Each row of a before or after table is a point. The points were changed in one or more steps. Then noise was added and the rows were shuffled. The steps act on how far a point lies along the listed directions, d1 being the first. Write out the steps. A step turns or swaps two directions, mirrors them in a line or flattens them onto one, adds a multiple of one to another, or multiplies one. Angles are multiples of 10 degrees, from the lower direction toward the higher: turns from -170 to 170, lines from 10 to 170 but not 90. Use the fewest steps. Two steps may share a direction if one is a turn and the other turns, adds or multiplies; they go together, in the order done. Otherwise the lowest direction goes first.
(in the rows, 128 means zero)

Directions:
(1): [174  96]
(2): [160 174]
Before:
[[ 75 154]
 [ 92 103]
 [147  95]
 [107 117]
 [ 80 157]
 [ 68 174]
 [164  78]
 [183  87]
 [ 90 102]
 [ 93 170]
 [158  46]
 [173  79]]
After, 12 rows:
[[132  98]
 [126 155]
 [ 90  85]
 [109 142]
 [ 91  95]
 [112  61]
 [118 108]
 [158 105]
 [102 126]
 [131  99]
 [144  98]
 [105 156]]
Steps: multiply d1 by 0.4; multiply d2 by 1.3

Directions:
(1): [134  98 137 108 186  58]
(2): [ 78 136 176 195 136 114]
(3): [125 198 172  85 156 138]
(4): [ 62 157  74 109 114  97]
Before:
[[235  63 129 113 114 204]
 [ 89 128  73 147 120  76]
 [125 118  97  97 173  99]
 [130 116 116 107 154  74]
 [124 135 149 136 141 131]
 [225  41  88 118  80 198]
 [ 75 129  85  71 146  78]
 [210  59  99 113  90 171]
 [118  73  90 111 157  73]
 [139 102 128 160 153  77]
 [105 117 123 109 143  69]
 [114 106 132  91 147  94]
 [ 77 120  74  91 126  65]]
After:
[[ 76 150 140 102 175  79]
 [ 90 108 127 109 138  92]
 [131 123 105 120 119 134]
 [110  78 149 118 183  63]
 [157 142 152 106 185  79]
 [100 134 114 120 146  74]
 [ 65 190 190 173 103 166]
 [ 55 205 208 185 101 192]
 [111 119 123 100 146  70]
 [ 50 187 156 189  80 201]
 [116 174 100  98 140  96]
 [124 104 162 108 185  56]
 [ 91 120 115 138 170  92]]
Steps: mirror d1 and d4 in the line at 30 degrees; turn d2 and d3 by 170 degrees

Directions:
(1): [193 119 160 123 145  86 122 129 164  78 208]
(2): [145 145  91 211 155  76 151 139 129  83  77]
(3): [ 92  99 177 115 101  72 164  46 117 109 106]
(4): [ 76 164 154 143 177 167 203 129 176 121 155]
(5): [ 70 177 149  92 107 105  92 182 120  59 119]
(6): [106  40 115 126  91 113 170 198 159 127 129]
Before, 12 rows:
[[176  49 144 144 111  46 125 158 134  86 103]
 [179  44  77 162 114  97 160 137 167 141 112]
 [145  78 157 106  83  60 144  26  81 122 113]
 [ 66 127 150  30  93 182  95  90  89 193 109]
 [139  87  69 137 110  70 159 134 109 166  56]
 [ 93 165  97 139 100  95  87 127  95 143  79]
 [199 132 171 153 165  44  95 114 183  61 224]
 [ 48  84 144  34  76 155 111 136 107 172 112]
 [ 56 153 115 132 142 156 140 124  88 160  55]
 [113 131 152 111 108 126 105 124 130 114 173]
 [ 41 157 128 154 105  87 180  96 102 134  44]
 [ 88 138 129  72  83 150  73 107  84 161 110]]
After, 12 rows:
[[166 184 136 170 207 146 125 166 156  99 137]
 [155  93 118 118 110  82  87 151  98 117 119]
 [133  93 151  66  98 113 100 148 144 109 198]
 [147  72 154  27  92 141  77 154 135 143 189]
 [148 138 141  33 121 154  46 153 117 144 192]
 [ 90 136 142 120 110 150 121 139 131 129 156]
 [ 30 152 127 173 165 151 187 143 173 148 113]
 [220 154  87 145 177  83 124 135 141 127 150]
 [183  87  90 141 148 167 152 218 165 134 192]
 [166 123  72 158 101  91  92 219 122 120 112]
 [140 125 124 133 105  54 107 156 147  95 156]
 [197 175  92 178 184 147 131  83 157 147 129]]
Steps: turn d1 and d4 by 110 degrees; multiply d4 by 0.7; turn d3 and d6 by 150 degrees

Directions:
(1): [166 106 169 134 177  66 114 130 152 148 186 129 116 158  86 200 123 208]
(2): [113  67 143 100 150 117 106 147  58 108  91  88 106 180  67 165 136  51]
(3): [109  95 101 108 144 121 220 149 127  75 205 122  77 130 171 131 189 116]
(4): [170 160 183  71 120 177 168 179 179 102 102  67 187 143 138 166 137 127]
(5): [191 121 138  27 118 166 116  54 138 164 131 159  71 143 118 102 157 125]
Before:
[[100  99 118 114 140 142 160 113 110 129 141 129 116 135 157 120 144  91]
 [139  99 113 112 159 125 141 119 117 128 163 162 114 133 135 124 136 109]
 [111 111 119  98 127 142 151 119 117 100 145 104 122 118 124 131 152 101]
 [122 129 146 112 128 144 138 144 103 102  83  97 139 125 116 138 133 110]
 [126  85 117  99 133 117 125 113 101 126 142 157  90 130 132 146 158 122]
 [169 135 172  66 164 117 166 154 188  98 203  86 116 133 151 196 175 176]
 [115 101 132 181 196  42 156 152 129 109 230 142  88 158 137 196 134 201]
 [ 42 115 115 207 170  68 182 216  79  75 157 107 149 124 149 157 125 101]
 [ 95 140  84 150 118 134  98 105 111 138  96 160 120 109 133 107  99 120]
 [100 134  81  89 133 144 158 124 116 109 160 133  71 140 150 128 177 102]
 [164 128 168 107 140 114  78 108 123 181  87 128 149 149  58 169 107 136]
 [176 182 151 175 135  85 115 105 203 199 181 176 166 109 121 160  81 249]
 [124  81 118  98 114 107 165 116 118 108 162 131  75 116 144 121 157 112]]
After (13 x 18):
[[113 126  91 130 127 122 234 141 147 103 216 147  96 115 179 122 171 128]
 [123 137 131 111 114 149 104 103 123 132 103 113 154 111 108 121 118 112]
 [111 133 121 165 152  97 114 150 136 124 130 128 142 132 115 176  97 167]
 [129 152 105  42  93 200 137  93 130 109 112 123  94  97 183  68 175  59]
 [116 133 138 128  80 141 120 144 128 118  71 105 163 100 139 110 104  95]
 [ 48 137  55 168 107 154 172 139  77  79 121 146 100 106 207  60 142  50]
 [143 123 143 106 136 124 114 100 108 135 111 134 107 125 104 133 132 146]
 [128 132 123 132 137 151 134 154 127 119 112 134 174 121 144 120 111  92]
 [105 185 113 123 109 167  89 143 129 138  66 110 163 130 126 130 111 105]
 [140 103 137  92 156 111 201 146 137 112 183 117 104 140 124 172 177 132]
 [111 127 130 126 109 146 129 161 121 108  91 120 164 113 150 146 131 107]
 [110 131 143 138 129 147 112 119 123 155  91 120 170 131 136 127 102 108]
 [ 57 125  78 186 132  92  81  90  46 160 106 195  97 101 128  62  97  85]]
Steps: turn d1 and d3 by 120 degrees; multiply d2 by 0.4; swap d4 and d5

Directions:
(1): [147  84 160 111 142 144  68 134  97  70  95 144 189 192 127 105  72 154
 132 172  97 171 135 212 148 183 126 129 119  36 130 168]
(2): [143 132  75  82  91 196 117 108  71 128  54 183 115 145 152  61 134 168
 176 160 119 100  90  49 135  85  89 147 157 136  79 169]
(3): [135  99  73  77 141 134 132 160 150  92 205 140 162 149 150 172 178 203
 115  94  91 110  98  87 152 111 133 204  39  82 143 100]
(4): [137 123 168 143 118 192  43 188 152 156 129 110 145 185 120 223 130 157
  96 160 220 113 153  78 149 127  82  96 130 157 105 136]
(5): [114  93 126 114 122 134 151 159  94 140 170 101  60 186 231 147 101  96
 110  77 117 146  88  73  84 213 148 109 184  96 125 164]
(6): [147 140 124  89 140 151 216 180 135 140 146  68 138 144  45 101 155 137
 117 132  68 148 131 121 198 189  56  89 166 132  68 108]
Before:
[[138 142 136 136 119 105 184 115 142 137 149 114 118 103  80 109 155 111
  133 112 112 119 122 116 120 130 115 108 151 163 121 121]
 [139  77  98  67 150 111 120 132  94  90 140 154 158 191 169  88 123 171
  149 125  69 142  92 148 130 170 135 167 105  62 119 141]
 [140 152 146 143 110 147 130 135 118 145 119  88 115 154 143 109 127 103
  125 123 129 119 103 101 110 133  95  82 170 153 102 142]
 [ 90 122 113 146 113 107  73  63 112 117 120 200  89  88 249 133  87  94
  131 101 158  99 110 122  39  66 201 155 102 120 198 156]
 [135 127 172 134 143 108 117 156 137 116 146 108 183 146  80 138 109 122
  103 151 127 136 170 193 158 141 133 111 108 116 132 112]
 [132 147 122 121 133 115 167 102 108 127  98 126 132  93 123  78 112 120
  140 138 129 125 148 141 130 124 137  98 153 147 144  98]
 [135 110 134 136 139 123 134 145 130 128 170 104 133 134 142 155 124 113
  110 101 114 131 119 143 105 155 150 129 128 104 137 119]
 [149 137 129 110 133 135 141 104 122 109  83 162 188  95  53  74 143 150
  152 175  99 124 145 172 192  66 117 152 107 105 127 104]
 [129 147 104 141 134 121 168 121 143 143 101 129 138  82  82  93 142 120
  131 151 116 127 152 127 131 113 114 128 136 181 113 107]
 [128 129  97 121 137 121 177 150 138 128 146 135 134 115  85 126 165 148
  117 123  85 132 129 116 132 128 117 138 113 128 136 108]
 [130 120  90  97 124 160 132 161 140 137 165 121 143 143 140 158 178 175
  112 106 126 104 113  50 137 127 104 150 107 152 122 105]
 [ 96 160 155 188 131  96  95  98 145 156 158 114 108  79 153 154 125  80
  122 126 182 127 137 162  80  90 183 122 115 136 193 113]
 [158  92  65  77 143 161 139 173 139  99 194 119 134 143 138 154 179 188
  112  97 111 124 111  61 169 122 107 173  82 111 123 122]
 [125 129 122 149 125  77 158 100 136 117 153 144 133  92 112 133 155 118
  152 105  96 124 139 153 120  94 170 134  96 138 157 108]]
After:
[[139 139 103  93 138 127 170 128 119 111 132 127 154 100 115  98 142 157
  135 129 107 116 138 123 154 115 124 123 112 132 143  82]
 [147 133 137 120 128 148  95 104 131 111  81 176 190 106  71 108 138 158
  147 178 136 111 149 158 181  43 123 160  85 108 137 107]
 [132 131  84 126 134 127 147 132 156 125 133 143 154  93 101 126 159 156
  124 141 117 119 137 106 136  95 119 164  91 166 126  97]
 [135 116 165 131 143 111  93 164 140 108 162 121 188 159 104 162 113 138
   96 143 140 130 163 176 145 129 148 128  85 108 144 117]
 [132 107 117 161 117 125  51  88 110 118 108 166  90 108 200 135 105 109
  134 124 200 121 138 111  69  81 178 142 133 148 170 168]
 [116 174 159 156 145 118 178 146 148 171 167  51 113  94  62 122 146  84
  113 133 133 146 148 157 148 150 111  74 167 147 133  96]
 [134 127 115 123 121 103 159 118 153 119 172 135 133 108 109 139 175 139
  132 101 119 107 113  98 105 101 137 149  98 145 147 112]
 [132 117 146 149 137 116 131 126 122 132 152 106 126 125 147 138 115 101
  115 105 118 131 127 154  91 152 159 120 139 109 141 128]
 [134 141 145 159 126  84 156  95 139 128 133 140 135  92  83 125 148 110
  149 118 107 125 152 164 126  95 155 104 118 162 141 105]
 [118 162 151 129 121 133 210 111 106 164  76  98  83  84  91  44  87  50
  127 142  90 144 145 154 132 167  87  32 229 165  92 145]
 [139 139 109 110 118 145 137 146 125 126 163  94 132 164 160 127 151 138
  118 102 101 115  81  83 121 127 101 128 120 127 110 128]
 [131  95 133 112 143  92  76  81  79 100  84 177 139 159 186  66  83 125
  169 151 114 146 114 187  91 144 165 141 132  93 138 165]
 [116 127 111 157 130 110 120 113 134 126 127 173 128 104 127 141 145 135
  126 134 127 120 132 127  92  90 159 148 102 135 171 124]
 [110 126 125 149 106 142  81 111 123 151 110 150 110 122 189 146 130 122
  129 117 182 104 125  77  75 107 148 128 142 174 155 137]]
Steps: turn d3 and d6 by -120 degrees; turn d4 and d5 by 20 degrees
